Each row is a point. Each copy is the shape, with its points in the same order, turned, moved and blurred by noise. Is it also mirrored, or only turned?

Shape, 8 rows:
[[-35  -5]
 [ 20  29]
 [-33  -6]
 [-38   6]
 [ 56  22]
 [ 60 -15]
 [-31 -18]
 [  3  35]]
Copy 1:
[[ 51 -13]
 [  7  33]
 [ 50 -10]
 [ 57   2]
 [-25  32]
 [-43   7]
 [ 40 -22]
 [ 30  38]]
Copy 1 is: mirrored
Copy 2, 8 rows:
[[ 41  -6]
 [-22   9]
 [ 39  -8]
 [ 40   4]
 [-52  -5]
 [-49 -42]
 [ 40 -22]
 [ -5  20]]
Copy 2 is: mirrored

Shape:
[[ 12 -10  11  -6]
 [-60  13 -27   4]
 [  9   0  30   4]
 [ 11  -3 -29 -33]
 [ -7 -31  -9   8]
 [-42   5   0  -4]
 [ 11  16   4  31]]
Copy 1:
[[ 12  -1  10  -9]
 [-51  31 -25  26]
 [  2  12  13 -33]
 [ 22  -1  -4  30]
 [-17 -24   0   1]
 [-35  25   1   7]
 [ -2   8 -29 -33]]
Copy 1 is: mirrored
Copy 2:
[[  9 -14  15  -4]
 [-53  26 -29  -6]
 [  4   0  28  10]
 [ 17  -8 -27 -32]
 [-15 -31  -5   3]
 [-37  12   4  -6]
 [  5   5   3  39]]
Copy 2 is: only turned
Copy 3 (7 x 4):
[[  5  -7  11 -13]
 [-53  25 -39   5]
 [  2   5  29  -7]
 [  6  -7 -38 -31]
 [-17 -32  -2   4]
 [-43  22 -15  -4]
 [ 10  19  14  29]]
Copy 3 is: only turned
Copy 4 (7 x 4):
[[  2  18  13  18]
 [-48 -14 -48   0]
 [ -5   9  33   7]
 [ 14  35 -31  19]
 [ -9   0  -3  44]
 [-37   2 -18   1]
 [ 11 -24  10   2]]
Copy 4 is: mirrored

Shape (12 x 8):
[[ -1 -60  -4 -14  16  -6  34   8]
 [ 27  24 -26  -7  32  -1 -22 -14]
 [-19  25   3 -12   7  28 -27 -16]
 [-22 -33   5   0 -16 -24  27   6]
 [  4  21  -3  16  -2  11 -47 -15]
 [ 24  25 -19   6  14  -7  -5  -5]
 [-13  -1 -30  -2 -11  -2  27   6]
 [ -3 -31 -22  -7  -2   2  23  -8]
 [ -1 -46 -35  -1   8   4   8  20]
 [ 44  18 -25 -17 -15   5  -7 -12]
 [ -4  36  16  -2  -1  20 -28  20]
 [ -6 -21   6  23  -8  16  38   3]]
Copy 1 (12 x 8):
[[ -9 -50  -9 -32  -6 -20  23  41]
 [-29  22  10   0   2  32 -23  11]
 [-16  -2   3 -22  22  16 -14 -45]
 [ -3 -40   3  -7 -19 -40  25   9]
 [  4   3   0  -6  -6  15 -45 -37]
 [ -7  20   2  10   0  12 -14  10]
 [-15   1 -13 -10 -16 -23  29   1]
 [-12 -19 -11 -22 -22  -9  23  16]
 [-20 -22 -33 -31 -20 -25  -1  31]
 [ 13  39  11 -24 -10  11  -7  11]
 [  4  12  -3  -5  33   0 -25 -32]
 [ 21 -35 -23   2  -8 -12  27  -8]]
Copy 1 is: mirrored
Copy 2, 12 rows:
[[ 14  -1  22  54   3 -18  -2 -26]
 [ 18  -4 -23 -28  44  17  -1  -2]
 [ -1  20   0 -45  -6  23 -10 -12]
 [-13  -9  15  35 -23 -19   6   2]
 [ -7 -17  -3 -44   7  40 -12   2]
 [ 10  -5 -20 -13  28  18   9  15]
 [  5   6 -27  22 -18   2   6   2]
 [ 10  -5  -6  28  -9  -2   6 -23]
 [ 18 -10  -5  44   0   5 -26 -18]
 [ 46 -19 -19 -19   8  20  19   7]
 [  6  18  13 -36  -2  31 -17  30]
 [ -8  11  12  39 -18  25  20  -4]]
Copy 2 is: mirrored
